Each point is reached from the start by the listed moves, each made once or not at all, plus a little noise. Is the number of moves made odd or even? Then give how often each move was made.
(in the rows, 128 means zero)

Moves:
(1): [163 116 120 111 113]
(2): [126 133 104 109 143]
(3): [151 158 171 126 130]
Start: [158 138 139 134 133]
Points:
[215 160 151  93 134] -> odd (1, 1, 1)
[159 143 123 112 155] -> odd (0, 1, 0)
[188 170 156 115 146] -> even (0, 1, 1)

Moves:
(1): [106 143 131 133 109 136 140]
(2): [113 141 128 131 125 104 123]
(3): [168 122 129 156 121 132  99]
(4): [154 118 103 139 101 141 166]
(5): [155 101  84 141 109 139 118]
(6): [114  99 133 127 127 122 129]
Start: [120 135 122 120 103 137 121]
Points:
[137 102  87 167  54 129  91] -> odd (1, 1, 1, 0, 1, 1)
[187 102  80 159  77 150  82] -> even (0, 0, 1, 0, 1, 0)
[125 124  83 137  66 156 123] -> even (1, 0, 0, 0, 1, 0)
[159 112  54 146  55 137 144] -> odd (0, 1, 0, 1, 1, 0)

Moves:
(1): [128 137 133 149 127 180 110 151 137 133]
(2): [116 116 155 133 133 124 130 148 141 132]
(3): [120 146 114 149 175 122  90 157 148 133]
(4): [177 137 133 141 118 139 134 120 150 126]
(5): [121 125 133 154 118 129 104 138 117 132]
(6): [126 124 117 142 146 130 137 140 132 116]
(7): [138 142 142 134 134 142 144 125 156 104]
(8): [131  94 159 108 154  88 141  91 150 117]
(9): [130 125 117 139 104 123 128 108 128 155]
Start: [131 151 113 133 130 139 125 132 123 122]
Points:
[188 168 124 183  96 162 121 112 162 126] -> even (0, 0, 0, 1, 1, 0, 1, 0, 1)
[123 162  77 180 172 129  95 156 150 145] -> odd (0, 0, 1, 0, 0, 1, 0, 0, 1)
[182 163 116 142 120 150 130 123 140 124] -> odd (0, 0, 0, 1, 0, 0, 0, 0, 0)
[173 169 152 191 148 213 137 172 198  92] -> odd (1, 1, 0, 1, 0, 1, 1, 0, 0)
[119 102 157 131 176  96 148 128 163 103] -> odd (0, 1, 0, 0, 0, 1, 0, 1, 0)
[170 179 135 188 155 153 112 149 204 130] -> odd (0, 1, 1, 1, 0, 0, 1, 0, 1)
[104 128 157 198 215 145  67 188 179 116] -> even (1, 1, 1, 0, 1, 1, 0, 1, 0)

Moves:
(1): [227 169 111 126 142 111 123 106 141 135 111 147 169]
(2): [141 117 183 149 128  96  97 118  89 116  85 138 214]
(3): [156  96 158 161 164 143 124 145 137 145 138  57 143]
(4): [128  95 125 136 138 119 159 103 121 141 135 157 151]
(5): [107 163 134 157 140 127 131 131 129 131 172 171 112]
(6): [151 110  97 136 138 125 123 156 152 148  89  93 136]
(7): [146 116 135 127 119 133 126 129 157 137 131 148 137]
(8): [146 149 120 122  94 115 148 148 123 117 155 139 109]
(9): [126 132 139 119 136 159 139 128 138 114 111 111 117]
(10): [160 155 138  72 134 104 145 144 116 159 148 161 103]
(11): [ 88 131 114 108 128 127 143 149 105  93 163 186 136]
(12): [163 108 133 130 127 102 116 129 147 117 120 117  91]
Start: [ 97 135 121 133 139 145 100 102 120 156 115 118 127]
Points:
[227 132 102  80 112  87 121 169 176 193 116 137  62] -> odd (0, 0, 0, 0, 0, 1, 1, 1, 0, 1, 0, 1)
[206  81 110  90 157  92 129 127 171 216 100 154 105] -> odd (0, 0, 0, 1, 0, 1, 1, 0, 0, 1, 0, 1)
[125 145 131 154 133 125 154 100 138 132 168 173  65] -> odd (0, 0, 0, 1, 1, 0, 0, 1, 1, 0, 0, 1)

Moves:
(1): [143 128 131 153 141 127 111 130 128 116 130 137 114 117 104 119 149 124
 120 146 143]
(2): [118 118 123 122 131 132 125 134 127 122 135 129 134 120 127 130 133 116
 125 130 124]
(3): [139 145 125 141 153 153 121 118 140 131 148 137 117 127 140  98 134 123
 133 136 133]
(4): [125 143 130 125 119 122 134 106 129 131 124 135 133 118 139 121 115 125
 128 138 108]
(5): [125 132 119 143 117 111 133 109 134 125 137 127 129 141 155 134 136 113
 123 119 121]
(6): [136 121 138 124 143 136 109 124 142 128 122 141 152 126 147 125 146 124
 122 136 127]
(7): [127 125 125 129 122 124 125 140 114 155 130 104 139 103 150 101 129 133
 134 140 124]
(8): [147 123 144 119 125 117 156 139 136 119 120 126 146 125 124 144 116 122
 151 119 143]
(9): [135 142 118 141 153 127 142 118 101 132 134 122  96 151 131 130 136 129
 131 133 151]
(10): [129 135 131 124 135 141 121 129 140 139 128 116 135 114 137 114 142 131
 120 142 109]
(11): [134  92 117 118 150 113 118 130 105 147 153 123 154 156 121 114 137 123
 141 115 119]
(12): [130 116 126 136 136  96 128 106 125 130 117 120 109 138 145 119 138 157
 128 124 133]
(13): [142 114 144 139 117 128 121 144 129 128 119  97 126 133 151 120 148 116
 152 121 132]
(14): [142 113 119 114 126 128 132 125 116 105 146 119 140 131 146 121 127  97
 110 130 125]
(15): [114 144 121 148 137 161 129 118 120 123 119 118 120 128 144 108 128 122
 115 137 129]
(16): [128 125 138 122 117 123 128 141 128 130 120 127 130 137 131 122 139 118
 120 127 129]
(17): [131 122 119 129 129 137 124 126 106 117 161 130 132 139 131 112 155 144
 159 135 129]
(18): [114 118 114 116 116 121 112 119 127 134 118 126 135 146 135 123 147 121
 114 118 133]
Start: [109 142 112 133 131 119 133 124 109 114 128 124 129 144 145 112 154 158
 119 145 149]
Points:
[107 139  95 166 192 164 102  81  98 102 162 130 126 149 210  34 221 175
 135 177 153] -> even (0, 1, 1, 0, 0, 1, 0, 0, 0, 0, 0, 1, 0, 0, 1, 0, 1, 0)
[162  91  79 122 212 107 148 105  37 131 223  69 155 166 214  16 221 159
 170 170 160] -> even (0, 1, 1, 0, 0, 0, 1, 1, 1, 1, 1, 1, 0, 1, 0, 0, 1, 0)
[110 143  78 143 197 160 103  73  53 131 172 133 143 217 213  16 234 137
 131 168 157] -> odd (0, 0, 1, 1, 0, 1, 0, 0, 1, 0, 1, 0, 0, 0, 1, 1, 1, 1)
[134 155  72 162 175 164 137  91  48  92 185  99 124 139 207  12 213 111
 125 202 183] -> odd (1, 1, 1, 1, 0, 0, 1, 1, 1, 0, 0, 0, 0, 1, 1, 0, 1, 1)
[ 93 135  79 129 138 166 111 120  86 119 146  89 146 136 224  20 195  95
  72 166 148] -> odd (0, 1, 1, 0, 0, 0, 1, 0, 0, 0, 0, 0, 0, 1, 1, 1, 0, 1)
[ 89 103  70 162 153 116  96  95  80 111 153 115 152 183 165  73 217 111
  88 143 151] -> even (1, 1, 0, 0, 1, 0, 0, 0, 0, 0, 1, 0, 0, 0, 1, 0, 0, 1)
[120  97 102 154 185  77 145 104  60 145 134  81 156 190 239  59 209 135
 132 147 169] -> even (0, 1, 0, 0, 1, 1, 1, 1, 1, 0, 1, 1, 0, 0, 1, 1, 0, 0)

Moves:
(1): [132 112 144 114 153 102 145 115 169 106 132 128 149 146 131 117 153 119
 138 121 133 109 130 142 147 128 114]
(2): [139 124 138 125 104 131 141 123 127 123 120 124 121 128 133 129 131 141
 127 140 125 132 125 142 126 121 131]
(3): [133 142 128 138 123  93 121 124 144 141 121 134 137 113 106 123 115 134
 144 137 126 110 109  98 116 137 126]
(4): [119 125 117 138 126 131 154 139 120 109 141 147 110 127 134 118 140 135
 131 119 144 133 131 147 108 139 132]
(5): [133 136 116 111 142 118 118 129 134 106 122 119 141 144 121 127 141 118
 131 120 152 121 124 141 119 123 112]
(6): [124 123 126 121  99 120 147 125 109 126 125 124 117 115 139 124 115 126
 146 124 111 128 104 110 128 122 114]
(7): [132 122 114 136 135 147 122 119 134 127 141 118 134 124 127 154 108 137
 118 133 125 126 136 127 122 151 129]
(8): [136 141 121 106 138 123 117 116 159 139 132 120 132 131 139 129 123 124
 121 132 105 135 123 111 136 125 140]
(9): [124 136 139 118 119 136 152 150 126 116 155 122 122 132 111  94 110 155
 133 119 116 125 146 136 121 149 141]
(10): [142 117 130 146 116 123 130 130 120 120 105 126 145 110 129 112 124 110
 145 122 130 131 122 125 119 125 117]
(11): [129 120 124 144 112 137 124 137 124 136 127 126 125 121 109 139 126 117
 135 117 155 132 135 116 129 147 140]
(12): [141 119 126 128 132 139 122 122 127 130 134 121 117 110 125 128 129 141
 109 117 131 133 125 115 140 130 127]
(13): [153 129 141 156 104 123 149 112 115 141 128 103 119 120 145 132 148 115
 124 117 107 146 110 118 119  85 108]
(14): [131 120 164 128 143 116 104 149 139 117 125 127 122 134 129 125 147 108
 144 140 143 109 103 138 131 147 115]
(15): [133 135 120 128 137 126 138 113 117 139 128 131 118 130 136 135  95 127
 142 117 121 132 119 129 132 117 138]
(16): [137 123 103 143 116 141 124 133 100 130 158 138 127 110 122 127 139 122
 119 124 126 136 127 149 137 137 140]
(17): [134 126 133 127 143 124  97 141 145 121 119 156 143 140 104 157 137 113
 146 114 137 136 122 126 123 126 126]
(18): [130 100 140 128 122 135 178 169  99  95 129 130 113 109 117 114 154 116
  69 124 147  93 138 157 120 136 135]
(19): [124 129 136 139 105 138 110 113 134 123 131 127 128 124 133 129 112 118
 108 122 134 135 136 134 130 126 118]
(20): [119 140 129 128 132 129 110 124 141 114 117 125 129 141 124 124 137 129
 142 133 127 113 120 121 139 134 134]
(21): [144 135 133 131 142  85 148 142 120 101 116 128 114 133 129 128 134 116
 139 147 126 121 125 115 137 115 112]
(22): [139 102 125 138 125 123 136 149 143 120 126 125 116 130 106 108 131 123
 124 140 132 118 128 132 117 126 126]
(23): [124 138 127 142 131 123 134 129 125 140 127 120 137 129 143 130 131 134
 125 126 115 140 101 130 140 111 136]
(24): [120 106 116 122 128 121 103 139 100 122 129 139 138 138 164 162 107 137
 157  97 154 140 142 120 120 127 156]
Start: [ 94  92 112 124 136 153 154 134 124 144 131 111 104 117 115 134 109 127
 106 125 139 147 152 109 168 131 114]
Points:
[136  38 189 175  78  63 220 214 116  27 126 115  68 108 114 130 157 105
 148  59 189 106  79  98 168 133 108] -> odd (1, 1, 1, 1, 0, 1, 0, 0, 1, 0, 1, 1, 1, 1, 0, 0, 1, 1, 1, 1, 1, 0, 1, 1)
[135  58 109 124 135  92 101 165 171  73  93 108 101 116 114 107 123 121
 176 110 195 115  93  96 131 159 123] -> odd (0, 1, 1, 1, 1, 0, 0, 1, 0, 1, 0, 1, 0, 1, 0, 0, 0, 0, 0, 1, 0, 1, 0, 1)
[143  72  39 107 144 124 147 138  79  78 158 141  74 111 153 218  75 130
 158  71 161 183 118 104 152 128 133] -> even (0, 1, 0, 1, 1, 1, 1, 1, 0, 0, 0, 1, 0, 0, 1, 1, 1, 0, 0, 0, 1, 0, 0, 1)
[126  18 123 157  75 130 249 181 109  63 120  99 100  82 110  69 169  98
  86 129 133  94 101 161 186 118 116] -> odd (1, 1, 0, 0, 0, 1, 0, 0, 0, 1, 0, 0, 0, 0, 0, 1, 0, 1, 0, 1, 0, 1, 1, 0)
[138  77 121 146  96 115 168 197 152 114 174 129  66  83  66  91 119 143
 137 116 117 148  59 105 156 167 131] -> even (0, 1, 1, 1, 0, 1, 0, 1, 1, 0, 0, 1, 0, 1, 0, 1, 1, 0, 0, 0, 0, 1, 1, 0)
[144  60 125 135 169  78 144 168 221  80  78 115 132 144  65 121 154  52
 174 131 159 116 139  73 190 130 101] -> even (1, 0, 0, 0, 0, 0, 0, 1, 0, 1, 1, 0, 0, 0, 0, 0, 1, 0, 0, 1, 1, 1, 0, 0)
